Rows are points. Any point is a mix of the corners, with weights that add up to 1. It lies inside the corners' shape when no weight is negative. Is each point inside? If not, which corners have a negative weight?

Corners:
(1): [ 1.2 -6.2]
(2): [-0.7  4.9]
(3): [-2.7 -0.9]
Points:
[-1.5 -3.4] -> outside (2)
[ 0.9 -5.4] -> inside
[-0.8 -3.0] -> inside
[-1.4 -4.1] -> outside (2)
[-1.3  2.5] -> inside
[-0.4  2.8] -> inside
[-2.5 -0.9] -> inside
[ 0.8 -5.1] -> inside

Corners:
(1): [-4.1  3.7 -4.6 -3.1 -3.7  0.4  1.1 -0.9  2.8]
(2): [ 5.5  9.3  6.5 -0.3 -2.0 -2.5  9.0  2.9  0.1]
(3): [-2.8  3.7 -1.6 -4.7  1.1  4.7 -1.6 -0.1 -7.3]
(4): [ 0.1  2.1 -2.2  0.2  0.3 -4.0 -1.7  1.4  3.9]
(5): [-2.2 -2.3  1.5  0.2  7.1  2.5  4.3  2.8 -0.8]
(6): [-0.7  5.6  1.4  3.2  5.7  2.6  0.2  6.2  1.8]
(7): [ 3.7  5.8  4.0 -2.9 -3.6  3.3  3.4 -2.9 -0.5]
(8): [-6.4  1.1  0.4 -1.1 -4.1  0.0 -2.8 -2.0 -3.6]
(9): [ 2.0  0.4 -3.5  4.4  2.4 -0.3  3.5  2.4  2.3]
(10): [-5.0 -3.3 -7.3  2.7  4.4 -3.5 -0.2 -6.6 -0.2]
Points:
[-1.0  2.7 -0.5  0.1 -0.4 -0.6  2.6 -0.8  1.3] -> outside (3)
[-0.1  3.6 -1.0 -0.2  0.9  0.5  2.8  1.5  1.3] -> outside (8)
[-1.0  2.8  1.9 -3.2  0.1  2.1  3.7 -1.9 -4.0] -> outside (4, 6, 9)
[-1.8  1.9 -0.5 -0.7  1.7  0.2  1.6 -0.6 -0.4] -> outside (9)
[ 0.9  3.7  0.3  1.4  1.4 -0.1  3.2  1.8  0.7] -> inside
[-0.3  2.4  0.2  0.6  0.1 -0.6  2.5 -0.6  0.6] -> outside (3)
[-2.2  3.1 -0.4 -1.6 -0.9 -0.3 -0.4 -0.1 -0.4] -> outside (9)
[ 1.5  5.4  4.4 -1.4  0.5  0.2  3.0  2.9 -1.3] -> outside (1, 9, 10)

Corners:
(1): [ 1.9  2.1  3.1 -5.0  4.3  0.4 -1.0  3.7  6.1 -1.5  1.3  2.2  2.2 -3.2
  0.6 -1.8  2.2 -1.4  0.6  0.6]
(2): [-3.7  2.4  0.7  0.0 -2.5 -5.1  4.6 -3.3 -2.1  2.0  1.1 -6.3 -6.8  4.0
  5.9  1.0  3.8  2.2 -3.5  2.4]
(3): [-0.6  1.1  4.6 -1.9  4.5  1.9  0.4  0.0  4.6 -2.3 -4.0  0.9  5.2  5.2
  3.0 -3.6  1.8 -2.3  0.4 -4.7]
(4): [ 4.4  0.7  0.7 -4.2  1.0 -0.2 -0.3 -1.8 -2.8  2.8 -2.4 -5.0 -9.7 -0.4
  2.8 -2.3  0.6  2.3 -2.4  0.0]
(5): [ 0.0 -1.4  3.9  1.8  5.3 -1.3  3.5  2.2  0.6  0.9 -0.7 -1.4  4.4  1.6
 -3.5 -1.7  2.1  3.3  5.0  0.3]
(6): [ 0.8  0.0  7.9 -0.9  5.2 -1.7 -6.6  1.1 -0.8  3.3  0.8  0.5  4.0 -5.5
 -2.8 -1.1  0.1 -0.3  0.4 -3.8]
(7): [-1.6  1.1  6.0 -2.1  0.7 -2.8 -0.9 -2.8 -2.9 -2.5 -3.4 -1.6 -7.2 -0.5
 -0.1 -1.2 -0.7  0.1 -5.8  3.5]
(8): [ -1.6  -2.0   1.0  -3.0  -3.1  -1.5   0.4   1.7  -1.4  -1.2  -1.1   1.4
 -11.0   2.9   3.6  -3.6   0.8   2.9  -0.5  -1.6]
(9): [-2.3 -4.9 -2.0  4.9 -1.7  2.0 -1.2 -0.3  3.0  1.2 -1.8  2.8  5.9 -2.3
 -2.4  6.5  1.7  5.2 -4.7  5.6]
(10): [ 4.2  4.0  3.0  1.5  5.3  0.8  4.5 -1.1  4.8 -2.8  0.8  1.7 -0.4  0.3
  0.9 -4.3 -1.9 -1.5  0.4 -5.8]
(11): [-3.8 -1.3 -4.0  4.8 -4.6  2.8  3.3  5.5  1.7  4.9 -0.4 -0.8  5.5 -4.8
 -1.3  0.5  3.3  3.9 -4.5 10.8]
(12): [ 2.5 -2.3 -1.8 -1.8  1.7 -2.9 -0.6 -0.5 -1.3 -0.1  1.9  1.3  5.3 -4.2
 -1.3 -5.2 -1.6  2.0 -1.4  0.5]
(13): [ 2.8  0.0  1.1 -1.9  5.8 -2.3 -5.2  0.5  4.5 -0.6  2.0  2.8  0.3  0.9
 -4.8 -3.8  0.3 -3.7 -1.9 -2.6]
(14): [-0.4 -3.2 -1.2  2.6 -0.1 -4.0 -0.9  2.3 -2.4  2.2 -2.1 -1.5 -2.8 -1.7
  1.5 -1.6  5.4  1.7 -4.4  2.6]
(15): [ -4.3  -2.8  -2.9   4.2 -11.8   0.2   4.7   1.5   4.1   5.6  -2.0  -0.6
   6.2  -5.7  -5.1   3.0   5.1   5.0  -7.1   7.7]
(16): [ 2.5  2.2  7.0  0.9  1.6 -1.5  0.3  1.6  6.8  2.0 -0.9 -0.1  5.5  7.9
  4.8 -2.3 -3.0 -2.1  5.4 -4.8]
(17): [ -5.4  -2.6  -3.9   0.0  -8.4  -1.2   5.7   5.5  -2.5   4.7  -2.8  -2.0
   5.0  -1.9  -3.4   6.1   5.1   5.2 -11.7   5.8]
(18): [ 2.2 -3.8  8.1  1.9  6.9  0.2 -2.0  2.2 -0.6 -0.5  2.8 -1.5  1.1 -0.5
  0.1 -2.1 -2.7 -1.7  3.4 -3.1]
(19): [ 1.9  2.4  2.1  0.3 -2.7  0.4  1.4 -2.4 -5.2 -1.8  1.0 -1.9 -4.4  1.2
  2.2 -0.7  3.5 -1.1 -0.4  1.2]
(20): [ -2.2  -2.9  -0.5  -2.0  -2.3  -1.2   3.1  -1.8  -5.0   4.3  -2.9  -1.3
 -10.7  -1.6   0.7   0.1  -0.6  -3.4  -1.2   2.0]
(21): [ 1.4  1.7  1.5 -0.2  0.4 -1.8 -2.1 -2.8 -3.8 -3.3 -2.2 -5.2 -9.7 -0.6
 -1.4 -1.3 -2.2 -0.2 -0.3  0.8]
Points:
[-0.7 -0.4  1.7  0.7  0.2 -0.4  1.3  1.2  0.7  1.1 -0.6 -1.1  0.7  0.0
  0.5 -0.8  1.2  0.9 -1.8  1.3] -> inside
[ 1.7  0.8  3.9 -1.3  3.2 -0.9 -0.7 -0.1  1.3 -0.1  0.5 -0.7 -1.6  0.4
  0.5 -3.0 -0.3 -1.1  1.3 -1.5] -> outside (9, 14, 17)
[ 0.6  0.8  2.6 -0.2  2.1 -0.5  0.1 -1.0  0.6 -1.2  0.0 -0.9 -1.2 -0.4
 -0.1 -1.9  0.8  0.9 -0.6  0.2] -> outside (14, 16, 17, 20)
[ 1.0  0.7  2.0 -1.0 -0.2 -0.8  0.4  1.0  0.7 -0.9 -1.0 -0.8 -1.3 -0.2
  0.2 -2.7  0.6  0.1 -3.0  0.3] -> outside (2, 5, 6, 9, 20)
[ 0.0 -0.8  1.0 -0.1  0.3 -0.9  0.5  0.5 -0.5  0.5 -0.5 -0.9 -1.1 -1.4
 -0.8 -1.2  1.5  1.2 -1.9  1.4] -> outside (16)
[-0.3 -0.4  1.6 -0.5 -0.2 -0.2  1.0  0.8  0.7  1.2 -0.4  0.0  0.0 -0.7
  0.0 -0.7  1.3  0.5 -1.6  1.0] -> outside (14, 21)
[ 0.4 -1.0  1.6 -1.1  0.9 -1.3 -1.3 -0.8 -0.1  0.1 -0.2 -0.2 -2.7 -1.4
 -0.7 -1.0  1.7  0.1 -1.6  0.8] -> outside (10, 11, 16, 17)
[-0.8  0.3  1.5 -0.3 -1.3 -2.1  0.9 -1.1  0.0  0.1 -1.5 -0.4 -2.4  1.6
  1.3 -1.2  0.8  0.2 -2.7 -0.7] -> outside (1, 4, 5, 11, 18)
